Every row gives one point. To make a cloud, some directions were put in groups of two or more. Within a group, all points are equally far from the middle, so they leave a hole (a ring in 2 directions, a hollow ball in 3). The other directions are filled evenly. Then the cloud was stretched, turned, moved and blurred a little. Count the holes, and give their numbers of directions, smallest first.

Cloud (13 x 2)
array([[-1.48, -1.74],
       [ 2.75,  0.14],
       [ 1.85,  0.53],
       [-1.42,  0.02],
       [ 2.02,  0.00],
       [ 0.13,  0.38],
       [ 2.47, -1.15],
       [-0.80,  0.05],
       [-0.50, -2.88],
       [ 1.00, -1.29],
       [-0.93, -0.46],
       [-0.52, -3.10],
       [ 1.74, -1.28]])
Holes: 0

Cloud (21 x 3)
array([[ 0.53,  0.02, -2.53],
       [ 1.64,  1.81,  1.30],
       [-0.11,  1.39, -2.19],
       [ 0.26,  1.84,  0.05],
       [-0.86,  1.37,  1.28],
       [-2.38, -1.26, -0.24],
       [ 2.35, -0.08, -0.30],
       [ 0.00, -1.82, -1.37],
       [ 3.01,  0.40,  0.60],
       [-1.35,  1.44,  0.62],
       [ 0.19, -1.71, -1.51],
       [ 0.39, -1.91,  1.84],
       [-3.18,  0.26, -0.50],
       [ 0.13, -2.02,  0.52],
       [-2.69, -0.80, -0.18],
       [-2.68,  0.72, -0.16],
       [-0.02, -0.77,  3.19],
       [-0.37,  1.28, -2.72],
       [-0.30, -2.00,  0.24],
       [-0.68,  1.69, -1.93],
       [ 1.03,  0.08, -1.93]])
Holes: 1 (2)

Cloud (31 x 4)
array([[-1.77, -0.68, -1.15, -2.09],
       [-2.48,  2.03, -1.06, -0.38],
       [-2.11, -1.69,  1.73,  1.49],
       [-1.08, -2.35, -0.40,  2.24],
       [ 0.24, -1.35,  2.28,  2.55],
       [ 0.43,  0.89,  0.29,  2.44],
       [-2.38,  1.29, -0.04, -0.42],
       [-0.50, -0.12, -1.82, -0.57],
       [ 0.59, -2.27,  0.58,  1.03],
       [ 0.11,  0.44, -0.29, -1.82],
       [-0.23,  0.78, -2.30, -0.85],
       [ 0.73, -0.35,  0.49,  1.35],
       [ 0.34,  1.35,  0.01,  1.89],
       [-1.16,  2.11,  0.20, -0.19],
       [-1.94,  0.34, -1.69,  0.92],
       [ 0.39, -1.50,  2.27,  2.79],
       [-2.52,  2.06, -2.72, -2.27],
       [-0.94, -1.09, -0.87, -1.84],
       [-0.30,  2.86, -0.89, -2.30],
       [-0.61, -0.16, -2.29,  1.53],
       [-2.03,  0.12, -1.65, -1.02],
       [-1.15,  0.55, -2.29, -1.76],
       [-0.36,  1.84, -2.20, -3.11],
       [-1.55,  0.08,  1.51,  0.71],
       [-2.29,  0.58, -1.41, -0.02],
       [-1.01, -0.42, -1.93,  0.93],
       [-2.09, -1.53,  0.16,  1.14],
       [ 0.77, -1.72,  0.47,  1.35],
       [ 0.80, -1.64,  1.33,  1.60],
       [-1.97,  1.16, -2.49, -0.33],
       [ 0.89, -0.12, -0.80,  1.71]])
Holes: 1 (2)

Cloud (55 x 6)
array([[-0.01, -2.80, -0.09,  2.08, -1.42,  1.01],
       [-0.93,  0.20, -0.54,  1.80,  0.41, -2.10],
       [ 2.04, -1.61,  0.56,  0.79, -1.28, -1.14],
       [ 0.45,  1.16,  2.57,  0.02, -1.03, -0.60],
       [-1.16,  0.45, -2.23,  1.17, -2.02, -0.17],
       [ 2.63,  1.40, -1.06,  0.90, -1.39,  1.94],
       [-0.37, -0.06,  0.69,  3.94,  0.14,  1.10],
       [-2.66, -0.30, -1.48,  2.77, -0.25, -0.93],
       [-0.42, -1.31,  0.05, -1.69,  0.06, -1.12],
       [-1.52, -1.37, -1.52,  1.55,  0.55,  1.96],
       [-1.45,  0.77,  0.24,  2.77, -0.82, -1.64],
       [-2.22, -1.13,  0.43, -0.02,  0.64, -0.86],
       [ 0.39,  1.26, -0.26,  2.10,  1.81,  0.22],
       [-0.41, -0.25,  2.64,  0.76, -0.84, -0.99],
       [ 0.33,  0.25,  0.34, -3.15, -0.10, -0.21],
       [-0.70, -1.16,  0.10,  3.49, -2.29, -0.04],
       [ 4.19,  1.25, -0.96, -0.43, -0.28,  1.18],
       [ 2.02,  0.82, -0.28, -3.34,  1.18,  1.44],
       [-1.03,  0.87,  1.89,  2.01, -1.34, -0.98],
       [ 0.60,  0.60,  0.06, -3.17,  0.06, -0.14],
       [ 3.06, -1.08, -1.69,  2.35, -0.06,  0.33],
       [ 1.84, -2.11, -0.91, -0.89,  0.59,  2.25],
       [ 1.21,  1.69,  0.16,  1.90, -0.99,  2.41],
       [ 2.30, -2.01, -0.29,  1.87, -0.53,  1.44],
       [ 0.49,  2.97,  0.63,  0.05,  0.01,  0.09],
       [ 0.65,  1.93, -1.84,  0.86, -0.87,  1.78],
       [ 0.79, -2.76,  0.40, -0.88, -0.26, -0.34],
       [-1.00, -0.70,  0.27,  4.39, -0.85,  0.17],
       [-0.64, -1.57, -0.46, -0.61,  0.84, -1.30],
       [-1.80, -1.52,  2.14,  1.45,  0.59,  0.45],
       [ 0.78, -2.19, -3.13,  0.84,  0.23,  0.39],
       [ 2.54,  0.36, -1.54, -0.77,  1.97,  0.55],
       [-0.42, -0.20,  1.12,  0.76, -2.82,  1.32],
       [ 1.86, -1.80,  0.83,  0.71, -0.94, -1.02],
       [ 2.71,  2.35,  0.34, -0.54,  1.08,  0.50],
       [ 0.70,  2.52,  2.37,  0.39, -0.37,  1.14],
       [-1.69, -1.29,  1.87,  1.99,  0.58,  1.46],
       [-1.75, -0.84,  0.01, -0.37,  0.55, -1.37],
       [-1.00,  0.61, -0.12,  1.92, -0.11, -2.07],
       [ 2.20, -1.20, -1.73,  1.81, -0.33, -1.75],
       [ 3.98, -0.03,  0.04,  0.26, -0.23,  2.04],
       [-0.35,  0.00,  1.80,  1.84,  0.24,  2.77],
       [-0.84, -0.69, -0.84,  0.84,  1.71, -1.06],
       [ 3.97,  1.56, -1.12, -1.02,  0.15,  0.72],
       [-0.47, -2.35,  0.22,  2.60, -1.95,  0.61],
       [ 2.70, -2.23,  0.26,  0.81,  0.02,  1.09],
       [-1.24, -1.26,  2.44,  1.68,  0.06, -0.32],
       [ 3.22, -1.63,  0.28,  0.86,  0.22,  1.21],
       [ 2.13, -2.39, -0.05,  1.63, -1.01, -0.16],
       [ 0.54, -2.08, -0.09, -1.30, -2.07,  0.50],
       [-0.45,  1.70,  2.69,  0.55, -1.28,  0.40],
       [-0.39,  2.52, -0.24, -0.19,  1.02,  1.30],
       [-0.28,  1.80,  0.22, -1.48,  1.62,  1.59],
       [ 1.02, -1.47, -3.21,  2.44, -0.88, -0.96],
       [-1.79, -0.12,  2.13, -1.49, -0.48,  0.05]])
Holes: 3 (2, 2, 2)
